Each wall is flat, endless, passes through zero and stands at right angles to its row. A trip goes straight from one point to another. List the walls that it crosses, first one first.

Walls:
(1): [-0.05 -0.18 -0.36]
(2): [-0.61  0.41  0.28]
Trips:
[-0.12  0.16  0.15] to [-0.44  0.02 -0.15] => 1
[ 0.15 -0.52 -0.32] to [-0.06  0.03  0.01] => 2, 1
[ 0.16  0.05 -0.15] to [-0.14  0.04 -0.33] => 2
[-0.74  0.00 -0.59] to [-0.27 -0.36 -0.75] => 2
[-0.36 -0.29  0.02] to [-0.09 -0.14  0.15] => 1
[-0.06 -0.03  0.12] to [-0.15  0.25 -0.63] => 1
[0.25 0.33 0.13] to [ 0.00  0.09 -0.40] => 2, 1

Walls:
(1): [-0.04  0.41  0.26 -0.37 -0.23  0.11  0.28  0.17]
(2): [-0.16  0.16  0.29  0.11  0.55  0.03  0.09 -0.35]
(3): [-0.13  0.24 -0.43  0.23 -0.12 -0.40 -0.04  0.28]
(4): [-0.07 -0.07 -0.62  0.11 -0.14 -0.09  0.57 -0.07]
Trips:
[ 0.13 -0.41 -0.45 -0.26  0.13  0.02 -0.20  0.15] to [-0.10  0.07 -0.08 -0.30  0.15 -0.11  0.17  0.47] => 1
[-0.20  0.08 -0.07 -0.49  0.00 -0.01 -0.13 -0.21] to [ 0.15 -0.04  0.35  0.09  0.26  0.44 -0.27  0.58] => none
[ 0.14  0.84  0.08  0.09 -0.56  0.42 -0.27  0.30] to [ 0.19  0.09  0.01 -0.35 -0.16  0.09 -0.21 -0.40] => 3
[-0.09  0.30 -0.35  0.11 -0.40 -0.33  0.26  0.04] to [ 0.40 -0.39  0.55  0.79 -0.04  0.08 -0.41 -0.22] => 1, 4, 3, 2
[ 0.27  0.07  0.35 -0.23  0.65  0.01 -0.07 -0.76] to [ 0.43  0.12 -0.02 -0.05 -0.16  0.83  0.23 -0.40] => 1, 4

Walls:
(1): [ 0.44 -0.76  0.31  0.14  0.16  0.12  0.04  0.39 -0.18  0.14 -0.24  0.47
 -0.45  0.38]
(2): [ 0.28 -0.28 -0.22  0.25  0.23 -0.31  0.58  0.39  0.53 -0.34  0.53 -0.15
  0.25  0.25]
(3): [-0.23 -0.11 -0.26  0.55 -0.40  0.30 -0.42 -0.01 -0.65 -0.03  0.35  0.00
  0.39 -0.06]
(4): [-0.47  0.12 -0.28  0.02  0.24 -0.23 -0.21 -0.22 -0.17 -0.52  0.32  0.38
 -0.08 -0.09]
(5): [-0.41 -0.62 -0.56  0.05 -0.20 -0.06  0.25  0.01  0.39  0.16 -0.03  0.20
  0.73 -0.13]
(6): [-0.34 -0.29  0.11 -0.12 -0.18 -0.26 -0.10 -0.34 -0.03  0.78 -0.06 -0.17
 -0.07 -0.36]
(7): [ 0.40 -0.49 -0.11 -0.21 -0.44  0.57 -0.17 -0.07  0.08 -0.03 -0.24  0.05
  0.24  0.38]
(8): [-0.24  0.22 -0.39  0.26 -0.60  0.02 -0.37  0.25 -0.75  0.55 -0.45  0.15
  0.02  0.26]
(9): [-0.15  0.16  0.07  0.45  0.61 -0.25  0.07 -0.19 -0.26  0.05 -0.13 -0.07
 -0.30 -0.01]
Trips:
[-0.76  0.96 -0.26  0.23  0.25  0.44  0.17 -0.46  0.11  0.04  0.11  0.10
  0.05  0.45] to [-0.05 -0.04  0.03  0.34 -0.29 -0.03  0.16 -0.02  0.09  0.29  0.44  0.04
 -0.27 -0.48] => 6, 5, 2, 8, 4
[ 0.24  0.29 -0.19  0.23  0.22 -0.16 -0.58  0.08  0.11 -0.34  0.42  0.05
 -0.10 -0.47] to [-0.06  0.02 -0.15 -0.02 -0.09  0.07 -0.52 -0.29 -0.22 -0.13  0.01 -0.33
 -0.31 -0.27] => 2, 6, 8
[-0.32  0.07  0.02 -0.17 -0.36 -0.15  0.05 -0.33  0.30 -0.06  0.46  0.04
  0.15 -0.21] to [-0.03 -0.25 -0.10 -0.25  0.09 -0.36 -0.08  0.03  0.39 -0.03 -0.03  0.32
  0.73  0.16] => 3, 7, 6
[-0.47  0.27 -0.10  0.16 -0.45 -0.20  0.07 -0.35  0.16 -0.80  0.09  0.16
 -0.12  0.39] to [-0.12 -0.02  0.17  0.06 -0.11 -0.29  0.32 -0.22  0.16  0.06  0.36 -0.50
 -0.22  0.38] => 5, 9, 3, 6, 4
[-0.34 -0.30 -0.43 -0.43 -0.19 -0.11 -0.18 -0.07  0.00  0.12  0.18  0.29
  0.53  0.27] to [ 0.25 -0.06 -0.09  0.25 -0.30 -0.08 -0.17 -0.13 -0.19 -0.20  0.30  0.18
  0.23  0.49] => 6, 1
[ 0.24  0.08  0.06  0.20  0.23 -0.37 -0.02  0.02 -0.03  0.10  0.69 -0.34
  0.46  0.17] to [-0.15 -0.08 -0.08  0.08 -0.06 -0.12  0.03  0.11 -0.06 -0.09  0.15 -0.22
  0.49  0.31] => 9, 7, 8
